Rows are points. Any point is a mix of the corners, with weights that add up to 1. It lies inside the corners' shape when no weight is negative. Is each point inside? If not, which corners have a negative weight?

Corners:
(1): 0.00; -0.70
(2): 0.35; 0.23
(3): 0.13; 0.67
Points:
0.32; 0.23 => inside
0.03; -0.49 => inside
0.07; 0.62 => outside (2)
0.27; 0.55 => outside (1)
0.30; 0.79 => outside (1)

Corners:
(1): 0.29; -0.36; 0.13; -0.55; 0.86; -0.15; -0.07; 0.78
(2): -0.70; 0.36; 0.87; 0.44; -0.57; -0.03; 0.41; 0.20
(3): -0.05; -0.27; 0.52; 0.40; -0.47; 0.12; -0.24; 0.04
(4): 0.60; 0.44; -0.18; -0.20; 0.37; 0.20; 0.12; 0.43
(5): -0.79; -0.35; -0.26; 0.99; 0.16; -0.26; 0.84; -0.12
(6): -0.30; 0.35; 0.44; 0.86; 0.27; -0.14; 0.15; 0.06
(7): 0.41; 0.27; -0.36; -1.02; 0.40; -0.65; -0.74; -0.20
(8): -0.39; -0.09; 0.41; 0.03; 0.20; 0.40; -0.09; -0.36
(9): 0.34; 0.32; -0.50; -0.67; 0.56; 0.01; -0.96; 0.95
Points:
-0.79; -0.65; 0.12; 0.56; -0.17; -0.30; 0.65; -0.56 => outside (4, 6, 9)
0.07; 0.03; -0.43; -0.02; 0.90; -0.29; -0.04; 0.23 => outside (2, 3)
-0.05; 0.00; 0.17; 0.18; 0.27; -0.01; -0.13; 0.18 => outside (2)
0.71; 0.04; 0.10; -0.80; 0.68; -0.21; -0.62; 0.01 => outside (2, 5, 9)
0.02; 0.28; 0.36; -0.10; 0.05; 0.01; -0.24; 0.28 => outside (5)
0.13; 0.06; 0.28; -0.33; 0.35; 0.06; -0.28; 0.35 => outside (5)

Corners:
(1): -1.02; -0.07; -0.65; 0.02; -0.56; -0.21; -0.07; 0.19; -0.27; 0.80; -0.09; -0.78; 0.61; 0.10
(2): -0.97; -0.15; 0.73; -1.63; -0.28; 0.17; -0.59; -0.30; -0.07; 0.17; 0.26; 0.20; 0.41; 0.08
(3): 0.45; 0.21; 0.45; -0.31; -0.71; -0.06; 0.42; 0.23; 0.33; 0.45; 0.27; 0.92; -0.18; 0.54
(4): 0.07; -0.01; -0.11; -0.62; -0.27; 0.37; 0.53; -0.31; -0.43; 0.39; -0.01; 0.32; -0.86; -0.55
(5): -1.05; 0.31; 0.60; 0.03; 0.26; 0.05; 0.27; -0.72; -0.12; -0.37; -0.11; 0.38; 0.72; -0.15
(6): -0.40; -0.20; -0.52; 0.10; -0.22; 0.04; 0.46; -0.24; -0.22; 0.72; 1.04; -0.88; 0.90; 0.12
(7): 0.27; 0.72; -0.07; -0.22; 0.37; -0.08; -0.20; -0.13; -0.18; -0.81; -0.15; 0.34; -0.04; -0.49
(8): 0.23; 0.22; 0.07; 0.50; 0.77; -0.04; 0.06; -0.58; 0.50; 0.37; 0.55; -0.36; -0.33; 0.00
(9): 0.88; -0.50; 0.58; 0.14; 0.90; -0.35; 0.00; -0.63; 0.09; 0.39; 0.32; -0.20; 0.21; 0.31
(10): 0.00; -0.08; 0.34; -0.31; 0.32; 0.26; -0.07; 0.69; -0.24; -0.13; 0.24; -0.73; 0.37; -0.16
(11): 0.18; -0.16; -0.68; 0.53; -0.56; 1.04; -0.39; -0.17; 0.11; 0.52; 0.41; -0.16; 0.33; -0.29
(12): 0.50; 0.58; 0.35; 0.68; -0.38; 0.12; -0.42; -0.57; -0.01; 0.69; 0.51; 0.19; 0.02; -0.06
(13): -0.95; -0.21; 0.06; 0.75; 0.58; -0.35; -0.08; -0.28; -0.22; -1.35; 0.52; 0.04; 0.54; 0.25
(14): -0.07; -0.13; 0.24; -0.30; -0.92; 0.61; 0.02; -0.79; -0.04; -0.59; -0.24; 0.00; -0.19; 0.63
(15): -1.01; 0.30; 0.20; -0.14; 0.25; 0.27; 0.43; 0.45; -1.07; 0.16; 0.29; 0.37; 0.66; 1.01
Points:
-0.36; 0.08; -0.05; -0.07; -0.27; 0.25; -0.02; -0.21; -0.16; 0.08; 0.26; -0.05; 0.21; 0.00 => outside (9)
-0.22; 0.17; -0.12; -0.60; -0.31; 0.06; -0.23; 0.20; 0.14; 0.45; 0.46; -0.14; -0.07; -0.62 => outside (5, 9, 14, 15)
-0.61; 0.12; 0.21; -0.20; 0.01; 0.33; -0.29; -0.06; -0.53; 0.27; 0.27; -0.37; 0.90; 0.27 => outside (3, 4, 8, 13)
-0.39; 0.22; 0.29; -0.31; -0.21; -0.03; -0.11; -0.03; -0.17; -0.41; -0.04; 0.19; -0.25; 0.39 => outside (5, 6, 9, 11)
-0.75; 0.16; 0.58; -0.30; -0.15; -0.10; 0.04; -0.37; -0.33; 0.31; 0.05; 0.42; 0.11; 0.68 => outside (6, 7, 10, 11)
-0.32; 0.12; 0.27; -0.22; -0.03; -0.08; 0.20; -0.33; -0.13; 0.12; 0.26; 0.15; 0.24; 0.27 => outside (10, 11)

Corners:
(1): 0.67; 1.32; 0.40; 0.51; -0.12; 0.54; -0.85; 0.17; -0.06; 0.34; 0.10; -0.82; -0.50; -0.06; 0.22; 0.47; -0.19; 0.11; -0.17; -0.18
(2): -0.21; 0.46; -0.24; -0.27; 0.34; -0.38; -0.42; 0.39; -0.35; -0.48; 0.80; -0.30; -0.58; 0.60; -0.14; -0.05; 0.45; -0.32; -0.37; 1.07
(3): -0.64; 1.03; -0.14; -0.04; 0.00; -0.45; 0.25; 0.12; 0.43; -0.26; -0.05; 0.09; 0.87; -0.72; -0.50; 0.28; -0.29; -0.04; -0.83; 0.16
(4): 0.10; -0.20; -0.40; 0.51; -0.54; 0.43; 0.19; 0.10; -0.34; -0.65; -0.29; 0.07; 0.26; 0.53; -0.18; -1.18; 0.03; 0.13; 0.56; 0.13
(5): -0.12; -0.38; 0.31; -0.95; 0.12; -0.12; 0.39; 0.37; 0.27; -0.08; -0.81; -0.05; -0.07; 0.53; -0.30; 0.20; 0.06; -0.26; 0.60; -0.04
(6): 0.24; -0.41; 0.38; 0.27; 0.20; -0.14; 0.17; 0.02; 0.48; 0.02; -0.52; -0.85; -0.99; 0.70; -0.45; 0.66; -0.23; 0.54; 0.43; 0.13
(7): 0.73; -0.03; -0.52; -0.21; 0.45; 0.20; -0.36; 0.93; 0.83; 0.04; 0.55; 0.16; -0.78; -0.61; -0.60; -0.11; -0.43; -0.28; -0.52; 0.13
(8): -0.10; -0.07; -0.42; -0.74; 0.19; -0.96; 0.09; -0.05; -0.35; -0.15; -0.44; 0.10; -0.43; 0.68; -0.17; -0.12; 0.83; 0.02; 0.97; 0.69
(9): 0.28; 0.01; 0.06; -0.05; 0.20; -0.50; 0.25; 0.61; -0.50; -0.02; -0.68; 0.63; -0.25; 1.08; -0.43; -0.38; 0.32; 0.32; -0.07; 0.21
(10): -0.39; -0.06; 0.12; 0.56; -0.46; -0.01; 0.23; -0.69; 0.55; 0.59; 0.06; -0.81; -0.89; 0.21; 0.04; -0.07; -0.13; 0.07; -0.22; -0.79
(11): 1.24; 0.18; 0.53; -0.18; -0.73; -0.29; -0.47; 0.57; -0.25; 0.58; -0.30; -0.86; -0.32; -0.62; -0.35; 0.83; -0.32; -0.28; 0.03; 0.44
(12): -0.34; 0.03; 0.00; -0.38; -0.32; 0.25; 0.00; 0.60; 0.69; -0.21; 0.34; 0.11; -0.54; 0.23; -0.59; 0.41; 0.28; -0.31; 0.61; -0.23
(13): 0.16; 1.04; 0.51; -0.50; -0.74; -0.06; 0.94; 0.43; 0.40; 0.03; -0.16; 0.96; 0.46; 0.03; 0.42; 1.19; 0.38; -0.44; 0.00; 0.43
(14): 1.04; 0.17; 0.33; 0.97; 0.21; -0.05; -0.29; 0.19; -0.38; 0.49; 0.31; -0.37; -0.02; 0.14; 0.24; -0.38; -0.71; 0.04; 0.12; -0.40
(15): 1.16; 0.49; 0.01; 0.76; -0.25; 0.93; -0.08; -0.10; 0.21; 0.07; 0.36; 0.15; 0.87; -0.01; -0.20; 0.52; 0.18; -0.13; -0.45; -0.67
(16): -0.28; -0.39; -0.22; 0.56; -0.52; -0.52; -0.75; 0.29; 0.23; -0.26; -0.27; -0.30; -0.74; 0.24; 0.10; -0.61; 0.49; -0.21; 0.43; 0.47
(17): -0.02; 0.60; 0.62; -0.22; -0.52; -0.16; -0.27; 0.26; 1.01; 0.09; 0.42; -0.93; 0.81; -0.33; -0.17; -1.24; 0.83; -0.45; 0.00; 0.37
(18): -0.09; 0.43; 0.28; 0.48; 0.41; 0.02; 0.51; 0.13; -0.35; -0.17; -0.13; -0.17; -0.81; 0.12; -0.22; 0.78; 0.54; -0.05; 0.00; -0.07
(19): -0.01; -0.30; 0.45; 0.12; -0.44; 0.25; -0.05; -0.45; 0.26; 0.33; 0.32; -0.62; 0.24; 0.14; 0.31; -0.28; 0.32; 0.56; 0.24; 0.43
(20): 0.28; 0.18; 0.06; -0.74; 0.50; 0.56; 1.22; 0.77; 0.41; -0.81; 1.09; -0.08; 0.41; 0.06; 0.07; 0.05; -0.02; 0.80; -0.80; -1.21
(21): 0.35; 0.31; -0.37; 0.91; 0.05; 0.55; 0.71; 0.70; -0.47; 0.32; 0.13; -0.20; 1.08; 0.38; 0.71; 0.87; -0.26; 0.19; -0.10; -0.71
Points:
0.10; 0.17; -0.03; -0.30; -0.15; -0.51; 0.07; 0.47; 0.14; 0.10; -0.29; 0.02; -0.05; 0.16; -0.44; 0.00; -0.08; -0.25; 0.02; 0.46 => outside (1, 15, 16, 18, 19, 20)
0.79; 0.10; 0.05; 0.98; -0.47; 0.30; -0.32; -0.17; -0.04; 0.63; -0.04; -0.54; -0.66; -0.03; 0.20; 0.61; -0.26; 0.01; 0.37; -0.26 => outside (2, 3, 5, 9, 17, 20)
0.16; 0.16; 0.03; -0.11; -0.07; -0.23; 0.05; 0.24; 0.03; -0.02; -0.13; -0.16; -0.07; 0.16; -0.17; 0.04; 0.14; -0.03; 0.16; 0.16 => inside
0.21; 0.15; 0.10; 0.02; -0.21; -0.08; -0.20; 0.20; 0.09; -0.09; -0.18; -0.10; -0.12; 0.21; -0.25; -0.15; 0.25; -0.13; 0.27; 0.42 => outside (10, 20, 21)
0.38; 0.47; 0.14; 0.29; -0.10; 0.21; -0.04; 0.39; 0.10; -0.03; 0.22; -0.15; 0.01; -0.01; -0.12; 0.20; 0.07; -0.01; -0.13; -0.01 => outside (5, 8, 10)
0.19; 0.20; 0.04; 0.12; 0.00; -0.08; -0.01; 0.30; 0.07; -0.07; 0.06; -0.20; -0.25; 0.24; -0.15; 0.12; 0.08; -0.05; 0.06; 0.07 => outside (19)
0.08; 0.34; 0.05; -0.06; -0.02; -0.08; 0.10; 0.34; 0.01; -0.13; 0.17; -0.08; -0.17; 0.29; -0.06; 0.22; 0.22; -0.10; -0.06; 0.26 => inside

Corners:
(1): -0.30; -0.04; 0.24; 0.50; 0.68; 0.95; -0.54; 0.84; 0.16; 0.53; -0.26; -0.17; 0.02; 0.50; -0.35; -0.61; 0.46; 0.17; 0.29; -0.19
(2): -0.09; 0.48; -0.14; -0.59; 0.86; 0.21; 0.25; 0.24; -0.69; -0.07; 0.32; -0.08; -0.15; 0.04; -0.98; -1.10; -0.20; 0.46; -0.51; 0.45
(3): 0.00; 0.17; 0.60; 0.07; 0.46; 0.28; -0.07; 0.45; -0.46; 0.53; -0.65; -0.80; 0.17; 0.63; 0.29; -0.07; 1.30; -0.75; -0.09; 0.13
(4): 0.06; -0.44; -0.39; -0.83; -0.56; -0.90; -0.76; 0.02; -0.20; -0.69; -1.00; 0.78; -0.04; 0.23; 0.46; 0.01; 0.33; 0.18; 0.34; -0.43
(5): 0.70; -0.18; 0.53; -0.38; -0.01; 0.89; 0.81; 0.82; -0.52; 0.67; 0.58; -0.69; -0.38; -0.23; -0.60; -0.06; 0.48; -0.41; 0.31; 0.01
(6): -0.87; 0.18; -0.17; -0.12; 0.05; -0.03; -0.09; 0.56; -0.52; -0.49; 0.58; 0.38; 0.64; 0.08; -0.32; 0.22; 0.61; -0.68; 0.44; -0.33
(7): 0.02; -0.28; -0.19; 0.21; -0.09; -0.75; -0.07; -0.44; 0.44; -0.08; -0.72; 0.17; -0.07; 0.40; -0.40; 0.42; -0.73; -0.66; -0.82; -0.03
(8): 0.64; 0.81; -0.15; -0.01; -0.21; 0.61; 0.51; 0.43; 0.32; 0.03; 0.52; -0.06; 0.27; 0.03; -0.50; -0.91; -0.02; 0.25; -0.74; 0.23
(9): -0.49; 0.11; -0.35; -1.04; -0.08; 0.14; 0.37; -0.27; 1.08; 0.46; -0.39; -0.08; -0.37; 0.23; 0.09; 0.00; -0.27; 0.10; -0.35; -0.07
(10): 0.26; 0.38; 0.26; -0.51; -0.17; -0.18; -1.25; -0.82; 0.18; -0.31; -0.63; 0.42; -0.17; -0.40; 0.13; 0.07; -0.48; 0.24; -0.15; -0.32
(11): 0.33; 0.09; -1.11; -0.08; 0.30; 0.45; 0.09; -0.24; 0.31; 0.68; -0.03; 0.03; -0.26; -0.45; -0.48; -0.88; -0.44; -0.32; -1.28; -0.53
(12): 0.38; 0.42; -0.26; 0.00; 0.65; -0.23; 0.45; 0.51; 0.68; 0.31; 1.01; -0.74; -0.45; -0.15; -0.83; -1.15; 0.09; -0.18; -0.60; -0.42
(13): -0.36; -0.66; -0.31; -0.36; -0.93; -0.38; -0.35; -0.85; 0.37; 0.16; -0.17; -0.26; 0.41; 0.59; -0.41; -0.16; 0.35; -0.16; 0.10; -0.31
(14): 0.08; 0.10; -0.80; -0.07; 0.83; 0.50; 0.38; 0.04; 1.07; 0.14; 0.45; -0.72; -0.31; -0.71; -1.17; -0.40; 0.32; 0.78; -0.63; 0.31
(15): -0.19; -0.36; -0.02; -0.31; -0.26; 0.13; -0.45; -0.14; -1.08; -0.76; -0.19; -0.04; 0.48; 0.44; 1.09; 0.64; -0.35; 0.36; 0.10; -0.80
(16): -0.55; 0.16; -0.60; 0.35; -0.39; -0.50; -0.02; -0.31; 0.41; -0.13; -0.65; -0.41; -0.33; -0.54; -0.18; -0.90; -0.64; 0.27; -0.37; 0.34
(17): -0.49; 0.16; -0.20; -0.18; -0.53; -0.63; -0.15; 0.33; -0.90; 0.09; 0.07; 0.30; -0.08; 0.71; 0.21; 0.70; 0.56; 0.33; 0.46; -0.53
(18): 0.28; -0.39; 0.38; -0.27; 0.17; 0.10; -0.24; 0.71; -0.13; 1.26; 0.25; -0.75; 0.80; 0.12; 0.36; -0.14; 0.18; -0.08; 0.24; 0.25
(19): -0.41; -1.10; 0.50; -0.25; -0.45; -0.47; -0.68; -0.78; 0.15; -0.06; -0.41; 0.76; -0.25; 0.23; 0.90; 0.20; 0.15; 0.22; -0.18; 0.11
(20): -0.04; -0.33; -0.65; -0.27; -0.23; 0.02; -0.57; -0.34; -0.10; -0.21; 0.29; -0.18; -0.31; 0.83; 0.37; 0.31; -0.30; -0.45; 0.13; 0.37
(21): 0.47; 0.35; -0.30; 0.47; 0.88; 0.27; 1.08; -0.15; -0.57; 0.94; 0.04; -0.21; 0.07; 0.03; 0.31; -0.20; 0.30; -0.33; 0.45; -0.04
Points:
-0.13; -0.10; -0.05; -0.27; -0.20; -0.06; -0.28; 0.02; -0.17; -0.06; -0.12; 0.03; 0.04; 0.28; 0.09; -0.08; -0.03; -0.05; -0.20; -0.21 => outside (14, 21)
-0.06; -0.10; -0.06; -0.12; 0.15; 0.20; -0.18; 0.18; 0.01; 0.32; -0.05; -0.15; 0.05; 0.20; -0.04; -0.23; 0.10; 0.00; -0.07; -0.07 => inside
0.04; -0.05; -0.04; -0.42; 0.06; 0.07; -0.28; 0.30; -0.15; -0.04; -0.04; 0.09; -0.01; 0.19; 0.01; -0.04; 0.10; -0.02; -0.26; -0.20 => outside (13, 16, 21)
0.13; 0.05; -0.11; -0.10; -0.07; -0.05; 0.07; -0.24; -0.08; 0.16; -0.29; 0.00; -0.14; 0.27; 0.09; -0.20; -0.09; -0.18; -0.21; -0.16 => outside (6, 14, 18)
-0.10; -0.04; -0.12; -0.11; 0.00; 0.16; -0.03; -0.06; 0.11; 0.32; 0.10; -0.22; -0.04; 0.15; 0.00; -0.13; 0.19; 0.00; -0.11; -0.13 => outside (2, 4, 7)
-0.06; 0.09; -0.19; -0.05; 0.13; -0.07; 0.46; 0.26; -0.17; 0.29; 0.31; -0.51; 0.18; 0.28; -0.28; -0.04; 0.18; -0.24; -0.01; 0.03 => outside (1, 4, 10, 11, 19)
